Each row is a point. To make a cloud, some directions were put in groups of two or more. Within a group, all points are equally far from the middle, so they leave a hole (a ring in 2 directions, a hollow ball in 3). The other directions are filled evenly. Then the cloud was stretched, turned, moved and blurred a little. Count the holes, and give their numbers of directions, smallest first.

Cloud (14 x 2)
[[ 3.6 -3.1]
 [ 5.3 -0.8]
 [-1.8  5.2]
 [ 5.4 -0.2]
 [-2.9  4.8]
 [-4.9  2.5]
 [ 2.1  4.4]
 [ 3.6 -3.1]
 [-3.9  4.2]
 [ 5.3 -0.4]
 [ 1.1  4.9]
 [ 1.1  4.9]
 [-4.9  1.7]
 [ 1.2  4.8]]
Holes: 1 (2)

Cloud (13 x 2)
[[ 1.9  2.4]
 [ 3.6 -4.1]
 [-3.8 -5.0]
 [ 1.8  0.1]
 [-2.6  2.8]
 [-2.3  4.6]
 [ 6.1 -4.8]
 [ 3.9  3.7]
 [-2.2 -0.7]
 [-3.9  1.7]
 [ 4.2  7.4]
 [-1.0  6.1]
 [-1.2 -1.7]]
Holes: 0

Cloud (22 x 3)
[[ 3.4  3.5 -3.4]
 [ 6.9  0.4 -0.2]
 [-3.1  4.6  1.1]
 [ 4.1 -1.5 -0.1]
 [ 6.0  3.2 -3.6]
 [ 2.1  3.8  4.4]
 [ 4.8  4.3  0.9]
 [-4.5 -3.1  1.9]
 [ 0.9 -0.1 -4.1]
 [ 3.8  4.1  4.0]
 [ 0.3  3.3 -2.8]
 [-0.1  6.7 -3.9]
 [-4.4 -4.9 -3.5]
 [ 6.7 -0.6  4.6]
 [-4.5  0.9  2.3]
 [-5.4 -0.9 -1.9]
 [-0.2 -3.4  5.9]
 [ 6.8 -2.1  0.1]
 [ 7.3 -1.2  1.9]
 [ 1.5 -0.9 -1.1]
 [-2.6  8.4  3.2]
 [ 0.6  3.2 -1.5]]
Holes: 0

Cloud (29 x 4)
[[-2.6 -3.3  4.6 -0.3]
 [ 2.0  2.9  6.1  0.0]
 [ 4.5  1.6 -5.3  0.3]
 [-1.1  5.1  4.3  1.3]
 [ 2.7  4.3  5.8  0.0]
 [-4.0 -0.2 -2.6  3.2]
 [ 7.2 -1.9  2.2 -0.8]
 [ 3.5  5.3 -4.2 -0.9]
 [-3.2 -4.2 -2.7  3.1]
 [-0.9 -1.5  5.7  0.2]
 [ 2.2  5.4 -4.0 -1.8]
 [ 2.3  5.9  4.6  0.7]
 [ 1.0  5.0  5.3  0.7]
 [-1.4 -3.7 -0.3 -4.7]
 [ 5.8 -1.0 -4.8  0.7]
 [ 3.9 -0.6  5.5  0.4]
 [ 2.2  7.0 -1.9 -3.5]
 [ 2.3 -0.1 -0.5  6.3]
 [ 7.8 -2.7 -0.9  3.0]
 [ 5.1  6.2  0.2  3.1]
 [-0.1  4.0  0.9  4.6]
 [-4.3 -1.4  1.9 -4.9]
 [-1.3 -5.4 -3.5 -1.1]
 [-3.1 -6.2 -1.8  0.8]
 [ 3.7  6.8  2.0  2.4]
 [ 5.8  4.8 -0.9  3.7]
 [ 5.7  2.8 -4.5  1.0]
 [ 3.8  7.5 -1.2 -2.5]
 [-4.9  3.0  4.0 -1.3]]
Holes: 2 (2, 2)

Cloud (30 x 4)
[[ 4.4 -1.9 -0.7  1.7]
 [-6.0  4.2  2.8  3.9]
 [-2.5 -4.4 -2.5 -0.2]
 [-3.3  2.2 -4.6  5.0]
 [-5.8  3.8  1.0 -3.1]
 [-6.3  4.0 -6.8 -1.4]
 [ 0.9  5.4 -3.7 -2.8]
 [ 1.9  5.2 -1.7 -3.2]
 [ 2.6 -1.0  5.7 -1.1]
 [-2.2 -2.8 -4.6 -2.3]
 [ 2.4  1.0 -1.0  5.3]
 [-1.3  4.7  5.1  4.7]
 [-6.6  4.1 -6.7 -1.1]
 [-7.0  5.5  1.5  1.6]
 [ 0.9 -2.1  6.5  1.1]
 [ 4.7 -1.8 -0.3  0.9]
 [-2.0  7.4  3.0  1.5]
 [-3.4 -4.3 -0.6 -0.3]
 [ 0.4 -3.6 -3.6  0.5]
 [-5.5  0.0 -0.5 -3.9]
 [-4.5  5.6  2.2 -2.2]
 [-6.0  0.9 -1.1 -3.8]
 [ 3.8  1.3  2.8 -2.8]
 [ 1.9  0.0 -4.3 -3.0]
 [-5.6  2.0 -6.2 -3.3]
 [ 4.3  0.2  3.4 -1.9]
 [ 1.8 -1.4  6.9  2.5]
 [-3.3 -4.0  1.8 -0.2]
 [-4.8  2.5 -6.9 -3.1]
 [-5.0  6.4  2.5  0.0]]
Holes: 2 (2, 2)

Cloud (55 x 6)
[[-1.4  7.1 -1.8  7.9  4.1  3.9]
 [ 4.4  3.9 -1.2  2.6  3.4  2.7]
 [-0.3 -2.2 -7.0 -3.3  4.4 -0.8]
 [ 1.3  5.3 -2.4  8.8 -2.5  6.2]
 [-4.1 -0.8 -5.0  0.7 -2.4 -2.5]
 [ 1.8  4.3 -3.7  4.4  0.8 -5.3]
 [ 4.2 -4.0 -3.0 -0.3 -4.2 -3.4]
 [ 5.7  1.9 -0.8  1.3 -7.8  2.9]
 [ 4.8  4.4  2.6 -1.3 -6.1  4.7]
 [ 0.4 -1.1  1.2 -3.5 -0.2 -0.2]
 [-4.6  7.5  1.6  2.2 -2.3 -2.1]
 [-0.7  2.9 -4.1 -2.6  1.0 -2.5]
 [ 0.0  4.1 -1.8  0.8  0.3  2.4]
 [ 2.8  0.2 -0.6  1.9 -2.0 -2.4]
 [ 2.9  2.2 -0.9  0.5  0.8  6.9]
 [ 3.3  6.6 -0.2 -3.3 -2.3  1.3]
 [-5.1  5.4  0.8  2.1 -7.7  0.9]
 [-2.2  3.8 -0.6  5.4  0.0  4.5]
 [-3.2 -1.3 -6.8 -0.2  2.5  2.3]
 [ 0.9  1.8 -2.1  5.6 -1.4  1.9]
 [ 0.2  5.0  1.2  2.2 -1.8 -4.6]
 [ 2.2 -3.1 -2.3 -3.1  2.5 -4.3]
 [ 5.3 -5.4 -0.3  1.2 -4.5 -0.2]
 [ 0.6  2.9  0.1 -8.6 -2.3  2.0]
 [ 4.5  3.2  1.1 -3.7 -4.8  1.6]
 [ 0.8  5.2 -0.8 10.7  1.8  1.6]
 [ 1.6  2.8  0.3 -4.6  2.5  3.5]
 [ 6.5 -8.3 -1.5  0.3 -6.4  3.6]
 [-0.8  5.0 -1.9 -1.9  0.1  0.0]
 [ 6.1  4.8  0.6 -6.3  2.9  1.8]
 [-5.2 -1.9  1.9 -3.5  0.4 -7.6]
 [ 2.2  6.5 -5.1  1.3  4.2  9.3]
 [-6.4  2.0 -1.0 -0.3 -1.5 -3.4]
 [-2.4  1.2  3.9 -1.0  2.9  3.0]
 [-5.2  6.8  1.9  0.9  0.6 -4.8]
 [-7.1 -3.4 -4.3 -2.2  4.1 -1.5]
 [ 3.5 -3.7 -2.9 -3.2 -5.9 -1.2]
 [ 1.8  8.0  0.6 -1.0  0.1  0.4]
 [ 4.6 -2.6 -2.1  3.2  1.4 -1.1]
 [-5.3  6.7  1.2  0.9  3.7  5.4]
 [-0.7  2.1  6.5  1.7 -2.8  0.9]
 [-4.9  1.2 -1.1  1.1  3.6 -3.9]
 [-7.6  0.3 -3.2 -0.5  2.5 -5.4]
 [ 4.6 -1.9 -0.4  0.5 -2.3  5.2]
 [ 1.6  1.5 -5.2  1.6  0.2  2.6]
 [-0.9  0.9  1.7 -0.5  2.2  5.3]
 [ 3.9  0.4 -1.5 -7.0 -0.2  9.9]
 [-3.6  3.7  3.1 -6.7 -2.5  3.1]
 [-1.6 10.5 -3.1  0.7  4.4 -0.5]
 [ 3.5 -4.3 -2.0 -1.6 -0.6  4.1]
 [ 4.4  0.4  1.6 -1.2 -1.5 -4.0]
 [ 1.6  1.6 -6.0 -1.3  5.2 -4.3]
 [-0.4  3.9 -0.8  3.4 -4.0  9.8]
 [-1.7 -1.6  1.4  0.9  2.8 -1.9]
 [ 2.8  4.9 -4.9  2.8 -3.8  2.5]]
Holes: 0

Cloud (78 x 8)
[[  5.1  -0.8  -1.9  -7.1   2.8   0.4  -3.4   3.0]
 [  2.3   1.5  -0.6   0.9   4.1  -2.5  -3.9  -1.9]
 [  0.3  -8.2   1.0   4.3   4.2  -2.0  -1.4  -1.2]
 [  5.2   0.1   1.4   2.7  -4.0  -1.1  -1.9   3.0]
 [  3.6   1.9   3.2   0.1   1.3  -3.5   1.1   0.3]
 [  1.4  -4.6   1.3   5.6  -0.1   0.8  -4.4   0.7]
 [ -1.2   2.5   2.3   5.5  -1.0   4.6  -3.2   3.6]
 [  1.9   0.9   1.9  -8.1  -0.7  -1.8  -3.8  -3.7]
 [ -1.3  -9.1  -2.7  -5.0   0.4   0.8  -6.5   0.7]
 [  3.1  -1.5   2.7  -1.3   5.1  -1.4  -2.1   3.3]
 [  1.6  -0.5  -2.1  -5.5  -3.6  -2.8   0.2   0.2]
 [  1.3   1.6  -3.7  -3.8   4.2   1.9  -0.3   7.4]
 [ -0.3   1.6  -1.9  -2.4   7.6   2.5   1.0   4.6]
 [  6.7  -3.9   3.5   2.1  -0.8   1.3   1.3   2.9]
 [ -4.0   1.0   0.9   5.5  -1.4   0.3   0.6   1.4]
 [  3.8  -5.1   3.7  -1.3   4.4   4.7  -1.6  -4.0]
 [  5.4  -6.4   0.7  -5.4  -5.4  -3.8   0.7  -0.4]
 [  5.3  -6.9  -2.6   7.9   0.8  -3.2  -0.2   2.1]
 [ -1.3   0.8  -1.1   3.7   6.1  -0.4  -0.6   3.2]
 [ -2.4   3.0  -2.5  -6.7   2.7   0.6  -2.7  -1.3]
 [  2.6  -4.9  -2.7   7.6   1.4   0.0   0.4  -0.4]
 [  6.5   1.9  -3.3   0.4   4.0  -0.1   1.5   1.7]
 [ -2.6  -4.9   1.8  -3.2  -5.9  -2.5  -2.7  -0.1]
 [ -2.8  -5.1  -1.4  -4.2  -5.5   3.4  -7.5   2.5]
 [  5.6   0.3   5.7  -1.2   1.2   3.3   6.6  -1.2]
 [ -3.9  -3.2  -3.3   3.3  -6.5  -3.6  -2.5   3.7]
 [ -0.6   8.8   0.1   0.6   1.7   1.4  -1.8   2.2]
 [  4.7   2.2   1.7   0.9  -2.2  -3.4  -2.4   1.1]
 [  0.5   2.0   2.1  -4.4  -4.9  -8.8  -0.3   0.3]
 [  1.7   0.5   1.1  -0.3  -0.9  10.0  -2.4   4.4]
 [  1.2  -8.5   1.3  -2.6  -0.5  -4.0   4.2  -3.5]
 [ -0.1   2.7   0.5  -1.8   1.4  -6.7  -1.6  -3.4]
 [  1.4  -4.3   0.9   3.7  -2.7  -2.8   2.1   7.2]
 [ -1.2  -8.3  -1.4  -4.5   4.3  -2.5  -3.2  -0.9]
 [ -4.3   4.6   0.1  -6.4   0.8   3.2  -2.3  -1.4]
 [  2.5   1.0   5.8  -3.8   1.0   5.5   4.1   1.0]
 [ -4.4   6.8   0.1   0.4   3.7  -4.2  -1.9   5.8]
 [ -0.4  -3.4   1.8  -1.8   0.8  -2.2  -3.9   3.1]
 [  4.9   0.8   3.9  -2.4   4.6   1.8  -5.9  -2.0]
 [  1.8  -5.4  -3.7   1.7   3.9   4.5  -8.0   0.0]
 [  0.1   3.6  -1.9   2.4   4.8  -4.5  -4.8  -4.0]
 [ -0.4   2.6   0.3  -3.9   2.9  -9.8  -1.1   0.4]
 [ -1.1   3.1  -7.6  -6.1  -1.1  -1.1  -4.5   4.5]
 [  3.5   0.3  -0.3   3.3   1.9  -3.1  -9.2   4.5]
 [  5.7  -9.7   0.7  -0.4   4.9   4.9  -3.8  -2.5]
 [  0.9  -3.7  -4.3  -2.6   1.3   4.0  -2.7   7.0]
 [ -4.9  -4.6   6.3   4.4   1.6  -1.9   2.7  -1.9]
 [  1.5  -1.6   3.2   3.1   1.5  -3.7  -6.7  -4.5]
 [  3.1 -10.7   4.4   1.3  -0.7   7.0  -0.7   0.4]
 [ -1.4   0.1   5.9  -1.2  -1.4  -7.4   2.0   1.0]
 [ 11.1  -1.0  -1.6  -1.3   6.6   1.8  -1.7   0.3]
 [ -3.2  -6.6  -2.9  -1.3  -2.9   6.5   4.7   3.1]
 [  1.4   6.1   0.0   4.3  -0.4  -1.9   1.8   3.0]
 [ -1.0  -3.9  -3.9  -7.1   0.3  -0.3  -2.8  -3.9]
 [  8.2  -0.8   3.0   1.1   1.6   3.1  -1.5   5.8]
 [ -1.3  -3.3  -3.8  -0.5  -1.9   3.1  -6.0   2.0]
 [ -1.8   5.3   2.4  -7.8   1.7   4.1  -1.1  -4.1]
 [  0.3   2.4   2.8  -1.5  -3.1  -5.9  -2.3  -0.6]
 [  5.1  -1.8  -2.7  -2.0   3.1   1.4  -7.7  -2.6]
 [  2.8  -6.7   5.9   5.4   0.8  -4.0   0.1   0.3]
 [ -0.3   3.1  -1.3  -2.4  -0.7   7.4  -5.5   2.1]
 [ -2.7   1.8   2.1  -7.2   0.3  -0.3  -2.2  -3.6]
 [ -5.5   1.7  -1.9   1.6   3.3  -5.7  -0.1  -0.5]
 [  3.2  -8.1   1.3  -1.4  -4.0   4.6  -5.2  -2.0]
 [ -0.2  -1.8  -4.0  -2.2  -0.7   3.1  -4.2  -4.1]
 [  2.4  -6.0   1.7   4.6   7.5  -6.5  -2.3  -6.9]
 [ -2.4   4.2   1.3  -3.0   2.7  -3.8   2.5   0.4]
 [  3.5  -4.8  -0.4  -5.5   1.9  -1.6  -7.9   1.8]
 [  6.3   3.5   1.7  -2.8   2.4   3.8  -2.7   0.3]
 [  6.3  -2.1  -2.7   3.5   2.6   3.1  -0.6   5.8]
 [ -1.4  -8.2   5.7  -1.0  -2.3   0.3   2.5   2.1]
 [  8.6  -3.4  -1.4   1.4  -1.2   3.9  -0.2  -0.6]
 [ -1.6   0.3   1.2  -3.3   4.5   0.4  -6.0  -2.9]
 [  0.4  -5.7  -1.1   1.2   1.9  -6.4  -2.9  -3.2]
 [  3.7   6.5   4.1   1.0   4.3  -5.4  -1.0  -0.4]
 [  0.4   5.4   1.7   6.1  -1.9   1.9   2.8   1.7]
 [  0.5  -5.1  -6.2   1.4   0.2   0.3   0.5   6.1]
 [  2.5   1.9  -3.2  -4.4   5.1   3.3   2.4   4.4]]
Holes: 0

Cloud (84 x 8)
[[ 1.9  8.1 -1.2 -1.9  6.2  3.3 -0.7  4.4]
 [-1.3  8.7  2.8  0.1 -0.9  4.9  4.5  1.3]
 [ 2.7  8.1  4.6 -0.4 -0.1  1.0 -3.1  9.0]
 [ 0.2  3.8  2.6  3.8  0.9 -2.6  5.0 -2.8]
 [-4.8 -0.2  2.2 -3.9 -3.7  1.4 -4.2  0.0]
 [-2.5 -2.5 -2.3  8.1 -0.9  2.3  0.0 -3.8]
 [ 4.1  3.6 -0.5  3.8  1.2 -2.8  3.7  2.9]
 [-4.4 -2.2 -6.3  3.0  4.1 -0.7  2.8  1.6]
 [ 3.1  7.1  2.4 -0.3  1.4 -5.4 -1.6  8.9]
 [-3.8 -1.4  2.4  5.4  0.5  4.5 -1.6 -0.2]
 [ 0.4 -1.4 -3.5 -4.0 -0.4  6.1  1.6  0.9]
 [-2.8 -5.1 -5.1 -1.0  5.3 -0.8  0.8  0.8]
 [-7.1 -5.6 -0.2 -2.7  0.0  2.0  2.7 -3.7]
 [-3.1 -8.2  2.5 -3.0  4.7  1.3 -0.8 -4.7]
 [ 6.7  3.4  0.8 -3.8 -3.4  2.5 -5.1  6.3]
 [ 4.2  1.6  3.3  2.6  2.0  2.6  0.8  5.8]
 [ 0.4  0.0  4.0  3.7 -0.6  1.6  3.1 -3.7]
 [-3.9  8.7  3.3 -2.5 -1.9  2.1  0.1  2.7]
 [ 2.5  6.6  3.5  0.7  6.4  4.0 -1.5  4.2]
 [-0.8 -1.5 -4.8  8.3 -0.1  0.5 -0.1  2.9]
 [-6.3  2.2  1.9 -0.7  2.0  2.3 -3.5  0.4]
 [-5.5 -3.0 -4.2  3.0 -1.9  5.1 -1.3 -2.6]
 [-2.0  0.6 -1.1  4.2  2.7 -5.5 -1.0 -5.6]
 [-7.5  1.6 -1.2  4.4  2.5  4.7  1.6 -2.8]
 [-7.9 -2.2 -0.1  1.2  1.9  6.4  0.3 -1.8]
 [-1.6  3.1  5.6 -1.6 -0.6 -2.0  3.8  3.4]
 [ 1.0 -4.3  5.7 -8.0 -1.2  0.5 -0.8 -0.2]
 [ 3.9  3.7  5.9 -3.7  5.6 -1.5 -3.5  0.9]
 [-1.8 -4.4  3.1  0.4 -4.8 -2.3 -0.3 -2.2]
 [ 2.6 -6.8 -1.2  2.3  3.7  4.1 -3.0  0.1]
 [-1.3 -6.8  0.9 -5.3  3.0  8.0 -1.4  0.5]
 [-4.3 -3.0 -4.8  6.9  3.1  2.8  0.6 -4.9]
 [-0.8 -1.9 -3.4 -1.4  1.3 -1.9 -4.8 -3.9]
 [ 2.7  2.2 -2.3  6.6 -0.4  1.8 -1.8  5.9]
 [-6.4 -0.1  1.2 -2.9  5.2  8.1  2.0 -4.2]
 [ 1.5 -5.5 -3.0  2.5 -3.1 -0.6  0.0 -0.3]
 [ 3.8  6.2 -0.8  5.5  0.6  2.2  0.7  2.1]
 [ 6.3  4.4  3.8 -0.9  0.8 -5.3 -0.9  6.8]
 [-0.7 -3.1  4.2 -9.3  0.4  0.4 -3.4  0.9]
 [-5.7  5.6 -0.1 -0.2 -1.6  5.0  1.5  1.3]
 [-2.8 -1.6  2.0  3.6  3.8  5.2  1.1 -6.9]
 [-4.2 -2.3 -6.6  6.0  3.2  0.4  1.7  1.8]
 [ 1.1 -2.7 -3.0 -1.5  2.8 -1.5 -6.9 -0.2]
 [-5.6  5.2  2.7 -1.7  3.7  3.4 -1.5  0.0]
 [-5.2  1.1  2.0  3.1 -0.7  4.9  0.0  2.6]
 [-0.8  0.1  3.4  2.4 -1.6 -4.0 -5.8  4.9]
 [ 1.9  0.7 -0.6 -6.7 -0.1  5.1 -4.9  6.1]
 [ 0.6 10.5  2.8 -3.3 -3.2 -0.7  0.6  2.2]
 [ 7.9  2.7  3.3 -2.4  0.0 -4.5 -1.9  5.1]
 [-1.8 10.1  4.8 -3.8  0.9  5.8  2.8  1.5]
 [-2.5  5.7 -1.0  3.4  3.1  1.1 -1.7 -3.8]
 [-2.6  3.6 -0.8 -3.5  3.0 -1.2  6.2 -2.0]
 [ 1.1  9.3 -0.6 -2.2  2.1 -4.0  1.0  2.4]
 [ 3.6 -3.6 -1.6 -5.1  0.0 -2.4 -3.7 -0.7]
 [-0.1  3.1  2.9  0.5 -6.8 -4.1 -2.0  0.7]
 [-1.6  2.9  5.2  2.3  4.3 -0.3  4.9 -1.7]
 [-4.8  4.4  0.9  4.1  3.1  3.5 -0.7 -3.6]
 [ 1.8 -5.3  2.9  2.6  0.6 -4.4 -4.4  1.9]
 [ 1.6 -0.5  3.2 -0.2  6.0  6.0 -4.1 -0.6]
 [ 1.1 -0.8  0.1  3.9  2.5 -3.0  2.2 -6.0]
 [ 2.4 10.6  1.9 -1.6 -3.4  1.9  0.4  2.8]
 [-1.4 -1.8 -4.4  3.7 -2.5 -0.2  2.1  3.3]
 [-0.3 -0.1  2.9 -9.0  1.7  4.5 -5.2  2.8]
 [-0.3 -3.2  5.2 -2.4  5.7 -0.7  0.2 -5.1]
 [-0.4 10.5  4.0 -1.7 -0.4 -3.0  1.6  0.4]
 [ 1.7  7.4 -1.1  1.5  3.4 -6.5  0.5  4.8]
 [ 0.7  2.8  6.9 -6.3 -2.5 -1.4  2.1  1.3]
 [ 0.3  3.1  5.7  3.1  2.2  4.1  2.3 -0.1]
 [ 1.1 -0.8 -2.1 -3.2 -4.9 -1.1 -5.1  0.3]
 [-0.2 -6.8 -2.0 -0.8 -0.4 -2.5 -2.4  4.6]
 [ 2.7 11.3 -0.8  0.5  1.6 -0.4 -0.6  6.0]
 [-1.4  0.8  0.2  5.1  0.0 -4.9 -3.5 -5.2]
 [ 3.4 -4.1 -2.0  4.7 -1.2 -6.3 -4.3  1.0]
 [-3.6 -4.4 -0.6  3.8  5.9  3.9 -1.0  1.4]
 [-2.1 -5.2  1.9  1.4 -2.3  6.4 -1.4 -4.7]
 [ 5.7  7.4  3.0 -1.9  3.1  4.9  1.1  7.4]
 [-6.9 -5.6 -0.4  2.8  2.3  5.6  0.1 -5.5]
 [-5.6 -0.2 -2.3  3.0 -2.4  2.4  3.9  0.3]
 [ 0.4 -4.1  1.5 -4.6  2.7  0.8 -7.6  0.5]
 [-4.0 -4.5 -6.5  1.6  5.0  2.0  1.8 -1.3]
 [-2.2 -2.7 -5.9  6.7  2.6  3.1 -2.5 -0.9]
 [-1.4  2.5 -1.4 -1.9  5.5  1.0 -4.8  4.1]
 [-1.4 -2.4  3.6  4.0  3.9 -4.2 -1.2  0.0]
 [ 0.1  1.4  4.1 -7.1 -1.1  0.0  4.0 -3.1]]
Holes: 3 (2, 2, 4)
